Every row gives one point. To make a cloud, some directions were put in groups of two or more. Within a group, all points are equally far from the middle, so they leave a hole (a ring in 2 directions, a hollow ball in 3). The other directions are filled evenly. Then the cloud was stretched, turned, moved and blurred a little. Count the holes, and give their numbers of directions, smallest first.
In the rows, 128 means zero.

Cloud:
[[155 135 158]
 [ 78 143 139]
 [113 131 141]
 [ 93 106 113]
 [200 117 135]
 [193  63 166]
 [131 142  68]
 [153 102 177]
 [116 138  49]
 [134 112 119]
 [102 187 101]
 [ 87 170 117]
 [122 173 175]
 [141 185 157]
 [ 93  85  97]
 [ 74 111 104]
 [135 121  95]
 [117 145  87]
 [ 91 106 136]]
Holes: 0

Cloud (30 x 4):
[[108 123 157 104]
 [114 136 162  59]
 [150 157 173 171]
 [189 131 105  76]
 [114 149 112  41]
 [171 100 111  85]
 [165 136 122  54]
 [ 90  97 149  84]
 [104 136  65 135]
 [ 75 215 145 138]
 [ 66 195 142 125]
 [100 188 141 129]
 [185 112 128 125]
 [168 106 130 183]
 [158 112 177 106]
 [143  72 139 136]
 [ 92 166 170  86]
 [133 134 101 103]
 [131  93 142 109]
 [186 128 156  72]
 [164 115 129 136]
 [143 135 165 142]
 [153 144 100 143]
 [144 128 132 175]
 [138 129 141  84]
 [178 179 131 148]
 [150 134 173 137]
 [147 119 149 143]
 [203 116 109  90]
 [130  93  52 105]]
Holes: 0

Cloud, 53 rows:
[[146 109 152  90 128 175]
 [ 85 109 112 122 160  62]
 [143 199 138 148 161 165]
 [164 187 131 140 150 177]
 [ 93 109 119 154 100 191]
 [ 90 118  83 136 187 171]
 [167 139  88 150 116 174]
 [180 157 150 161 154 123]
 [121  83 132 187 129 130]
 [154  97 109  85 166 149]
 [ 97 129 149 106 184  70]
 [136 175 117  76 187 137]
 [172 151 104  89 193 153]
 [ 74 121 158 105 145 138]
 [ 95 146 114 169 180 193]
 [158 141 147  88 114 171]
 [101 113 125 167 127 185]
 [132 169 182 120 141 106]
 [111 166 118  75 155 119]
 [ 87 157  87 151 186 168]
 [110 173 116 158 103 129]
 [167 174 161 157 162 122]
 [ 94 127 158 104 187  77]
 [112  68  69 129 138 128]
 [ 69 133  73 106 139 120]
 [178 115 119 101 202 136]
 [152 156 141 150 102 108]
 [163 137 125 136  98 169]
 [106 161  90 165 151 113]
 [182 137 165 146 159 167]
 [152 146  49 125 117 133]
 [140  94 125  86 181 161]
 [155 169 159  66 160 156]
 [148 100 104 164  98 166]
 [174 129 150  78 183 117]
 [115 145 115  93 147  78]
 [106 111 209 154 179 110]
 [ 90 130 101 171 139 189]
 [127 144 113 110 172  66]
 [123  90 125 167 104 160]
 [181 124 103 165 137  98]
 [136 181 153 115 118 147]
 [106 149 189 174 185 116]
 [141 100 121 168 207 158]
 [166 173 117 146 199 120]
 [118  88 178 109 161 144]
 [ 81 115  88 125 139  69]
 [ 90 125  86 161 173 157]
 [ 79 127 113 165 113 181]
 [181 108 135  96 187  92]
 [ 66 159 123  96  89 146]
 [121 165 130  96  80 130]
 [154 118  45 113 123 163]]
Holes: 2 (2, 2)

Cloud, 85 rows:
[[166 202 170 158 152 105 134 162]
 [132  71  91 128 148 126 225 101]
 [150 147 103  79 139 184  77 126]
 [137 114 172 131 148 206 148 156]
 [141  93  72 125 108 156  94 169]
 [152  54 129 171 155 115 123 113]
 [ 88  68  81 126 120 161 101 162]
 [153 149 157 127 134 191 167 162]
 [136 111 100 183 134 167 173  96]
 [172  80  77 142 122 103  71  62]
 [204  85 143 110 142 102  85 111]
 [119 184 103 111 109 183 166 154]
 [160 106 132  87 109 190 124  94]
 [148 100 165 124 144 110  70 179]
 [132 137 194 127 116 167 214 125]
 [ 94  88  94 125 171 111 106 103]
 [ 84  70 117 185 122 122 131 147]
 [156 178 156 132 167 121 147 129]
 [147 149 112 145 156  42 119 156]
 [112 147 160 105 175 137 131 162]
 [ 89  76 145 115 100 160 126 188]
 [185 133 134 114  90 137 131 144]
 [113 141 140  78 136 159 137 161]
 [153 103  84 125 185 157 170  82]
 [ 91 142  82 151 148 124 185 140]
 [135 129  78 154 176 163 113  97]
 [153 135 138  91 178 172 111 138]
 [190  75 135 145 170 133 107 102]
 [120  94  91  60 110 165 101  64]
 [110 142 149  99 150 151 165 190]
 [135 112 132  73 123 184  98  98]
 [172 136 162 157 123 115 176 181]
 [166  46 136 134 136  92 158 102]
 [172 105 110  67 163 100 141 103]
 [118  65  86 137  97 111 119 108]
 [127  62  98 110 168  81  92  85]
 [155 139 187 165 141  96 126 136]
 [104 116  87 124 123 161 162  75]
 [ 97 150 129 147 137 101 185  85]
 [160 103 103 171 163  93  62 113]
 [125  95 151 154 133  80 188 146]
 [154  87 148 164 161 145 152  84]
 [107  63 138  61 112 164 139 126]
 [ 92  54  88 101 101 159 126 128]
 [103 155 120 187 105 158 181 118]
 [108  37 131 128 157 107 149 100]
 [144  53 112 127  95 194 116 130]
 [ 97 120 107 128 203 114  65 113]
 [153 116 127 163 189 172 163 120]
 [163  98 134 179 170 123 117 135]
 [ 80  52 137 162 153 100 117 130]
 [136  75  36  91 129 131  74 116]
 [140 113 136 121  72 121  94 135]
 [121 143 151 172 152 143 223 108]
 [138  92  85 164 126  95 106 119]
 [108 110  83 114 133 142 135  61]
 [105  84  71 144 155 139 179 133]
 [127 109 198 151 115 168 133 171]
 [181 140 128 121 179 173 163 132]
 [195  99  96  77 102 120  94 142]
 [123  97 103  80 134 229 148 131]
 [131 159 102 179  96  86 109 139]
 [156 136 103 124  82 148 126  88]
 [142 127 187 179 144 139 156 189]
 [144 105 188 123 100 164 139 123]
 [135  78 121 163 140  98 188 138]
 [ 82 138 153  95 114 178 130 142]
 [113 128 164  97 191 126  80 131]
 [116 103  65 124 193 126 105 123]
 [204 115 152 106 132 125 163  67]
 [163 167 137 118 179 140 147 134]
 [188 125 136 115 100 126 139 161]
 [165  83 161 103  94 131  92 119]
 [118 101  91 128 143 160  99  58]
 [143  63  88 122 184 122 140 131]
 [136 155  95 163 115 119  60 135]
 [113 109  58  75 131 138  65 127]
 [143 143 109 184  95 107 165 100]
 [143 143  99 140  92 111  65 142]
 [111 144  74 107 129 152 113  94]
 [139 106  64 125 140 189 124  76]
 [198 127 112 116 137  90 158 168]
 [153  99  79 119 167 103 174 121]
 [113 117 116 168 125 156 158  78]
 [125  13  69 127 125 137 155  82]]
Holes: 2 (2, 2)
